Rows are points. Each copy is the shape, with its points in the same order, turned, moved and blurred by noise. Some copies are also mirrored. Which?
In the rows, zero is written as 128.

Shape (8 x 2)
[[110 120]
 [162 110]
 [157 128]
 [ 77 108]
 [152 116]
 [ 58 126]
 [157  40]
 [100 109]]
Copy 1 (8 x 2)
[[ 96 107]
 [148 114]
 [140 127]
 [ 70  87]
 [137 115]
 [ 47  96]
 [164  44]
 [ 91  94]]
Copy 1 is: only turned
Copy 2 (8 x 2)
[[146 149]
 [134  97]
 [114 109]
 [163 175]
 [135 106]
 [152 201]
 [202  82]
 [155 153]]
Copy 2 is: mirrored
Copy 3 (8 x 2)
[[108 148]
 [159 158]
 [153 144]
 [ 73 154]
 [149 156]
 [ 55 138]
 [147 232]
 [104 158]]
Copy 3 is: mirrored
Copy 4 (8 x 2)
[[ 89 123]
 [129 154]
 [135 138]
 [ 53 123]
 [125 150]
 [ 47 103]
 [104 223]
 [ 78 132]]
Copy 4 is: mirrored

Shape (8 x 3)
[[153 112 168]
 [100 142 172]
 [ 99 134 100]
 [183  68 135]
 [ 99 134  88]
 [ 83 166  80]
 [140  66 118]
 [212 160 118]]
Copy 1 (8 x 3)
[[138 114 188]
 [ 91 152 187]
 [ 93 137 117]
 [160  61 163]
 [ 91 137 103]
 [ 83 169  91]
 [118  65 141]
 [206 145 139]]
Copy 1 is: only turned
Copy 2 (8 x 3)
[[126 150 190]
 [ 71 126 198]
 [ 96 102 125]
 [184 128 176]
 [ 99 109 119]
 [ 64 115  90]
 [163  96 168]
 [140 211 137]]
Copy 2 is: only turned
Copy 3 (8 x 3)
[[183 139 164]
 [151 169 116]
 [116 111 100]
 [205  72 171]
 [106 100  97]
 [ 78 120  88]
 [176  71 123]
 [117 118 213]]
Copy 3 is: mirrored
Copy 4 (8 x 3)
[[154  95 147]
 [ 95 106 163]
 [ 97 137  99]
 [206 107 119]
 [ 96 143  88]
 [ 62 135  78]
 [178 143 118]
 [153  35  76]]
Copy 4 is: mirrored

Shape (6 x 3)
[[ 50 178 163]
 [100 124 121]
 [163 116 150]
 [ 59 100 188]
 [150 104 136]
 [156  74 130]]
Copy 1 (6 x 3)
[[ 35 122 114]
 [123 124  99]
 [157 118 153]
 [ 86  49 103]
 [163 117 131]
 [192  97 116]]
Copy 1 is: only turned
Copy 2 (6 x 3)
[[ 19 136 163]
 [ 87 111 140]
 [142 153 141]
 [ 79 119 218]
 [142 136 145]
 [167 118 147]]
Copy 2 is: only turned

Shape (9 x 4)
[[151 151  75 114]
 [100 152 116 117]
 [ 96 141  92 147]
 [ 79 151 168 183]
 [122  23 131 113]
 [ 92 153  46 130]
 [101 150 168 212]
 [ 89 155 186 126]
 [ 90 130 114 129]]
Copy 1 (9 x 4)
[[153 163 134  99]
 [107 129 101 113]
 [ 88 151 134 133]
 [ 83 118  89 199]
 [133  48 196 128]
 [ 90 187 149  91]
 [ 96 131  99 220]
 [105  88  62 156]
 [ 95 125 124 124]]
Copy 1 is: mirrored
Copy 2 (9 x 4)
[[144 194  77 113]
 [ 98 158 117 104]
 [ 85 155  87 126]
 [ 57 143 152 180]
 [165  53  99 129]
 [ 84 175  46 100]
 [ 64 155 139 207]
 [ 82 146 182 124]
 [ 94 141 105 117]]
Copy 2 is: only turned

Shape (12 x 6)
[[137 115  70 172 132 134]
 [ 78 119 191 202 124 103]
 [ 60 136  68  60 115 162]
 [151 114 115 147  84 114]
 [134 127  92 101 144 167]
 [171 151 153 145 112 148]
 [116 131  84 148 167 163]
 [163  78 123  95 235 120]
 [ 96 149  78 175 196  86]
 [144 105 141 177 139 221]
 [119 185 136 189 172  85]
 [ 60  96 110 145 145 166]]
Copy 1 (12 x 6)
[[145 130 128 181 103 118]
 [ 62 203 168 152 174  87]
 [ 82  84  91  88  90 174]
 [151 150 150 116 106  90]
 [145 102 122 127 132 167]
 [172 178 154 110 145 132]
 [129 122 115 172 136 164]
 [159  50 127 157 222 124]
 [109 131  60 203 159 102]
 [143 152 206 164 139 190]
 [127 198  78 169 183  98]
 [ 64 116 151 160 130 157]]
Copy 1 is: only turned
Copy 2 (12 x 6)
[[101 112 106 185 108 161]
 [110 142 193 127 123  66]
 [ 38 129  74  79 141 198]
 [130  90  99 133  89 126]
 [114 138  75 130 137 186]
 [163 150 104 123  86 134]
 [ 96 156 108 166 139 176]
 [150 151  52 172 227 129]
 [ 51 168 104 207 144 110]
 [169 147 166 145 130 199]
 [ 92 195 116 179 102  78]
 [ 73 128 153 124 164 168]]
Copy 2 is: only turned

Shape (13 x 8)
[[127 120  66  91  78 210 192  92]
 [171 158 118 208 128 159 131 180]
 [158 190 149 225 103 180 112 128]
 [122 134 117  65 178 172 147 104]
 [174 179 121 103 143 121  86 114]
 [165 169  87  82 162 148  97 137]
 [168 167 133 157 103 144 184 142]
 [124  76 100 106 143 144 103  86]
 [121 149 134  59 148 135 162 134]
 [155 165 108 206 115 120 163 149]
 [113 113 137  92 108 155  89 122]
 [164 150 132  68 181 129  79 214]
 [ 76 156  90 184  98 161 146 181]]
Copy 1 (13 x 8)
[[ 64 136  14  87 127 129 157  96]
 [147 127  98 206 160 155 133 182]
 [138 124  95 220  88 154 127 150]
 [144  97  83  89 151 153 165  41]
 [200 136 124 120 122 111 172 112]
 [199 148  88 111 161 127 172  96]
 [ 99 101  97 164 123 145 185 157]
 [144  99  85  68 143 110  88  90]
 [122 108 116  88 155 156 195  65]
 [123  84  97 202 144 116 159 173]
 [130 149 125  90 127 141 117  92]
 [199 162 165 100 217 172 167 112]
 [ 75 148 100 203 183 107 121 117]]
Copy 1 is: only turned
Copy 2 (13 x 8)
[[ 59 107   7  89 102 103 155 174]
 [165 199  82 178 110 105 136 121]
 [113 245 103 150  95 108 117 110]
 [ 64 101  76 138 178 167 164 152]
 [130 160  83 109 166 192 127  96]
 [132 141  49 128 186 188 136 131]
 [128 165  82 122 112  92 176 100]
 [ 85  78  84 140 124 171  90 144]
 [103 103 101 103 174 153 187 147]
 [153 174  91 144 120  70 128  95]
 [105 125 109 105 117 186 120 171]
 [190 136  99 156 188 220 173 154]
 [148 173  97 129 130  62 116 195]]
Copy 2 is: only turned
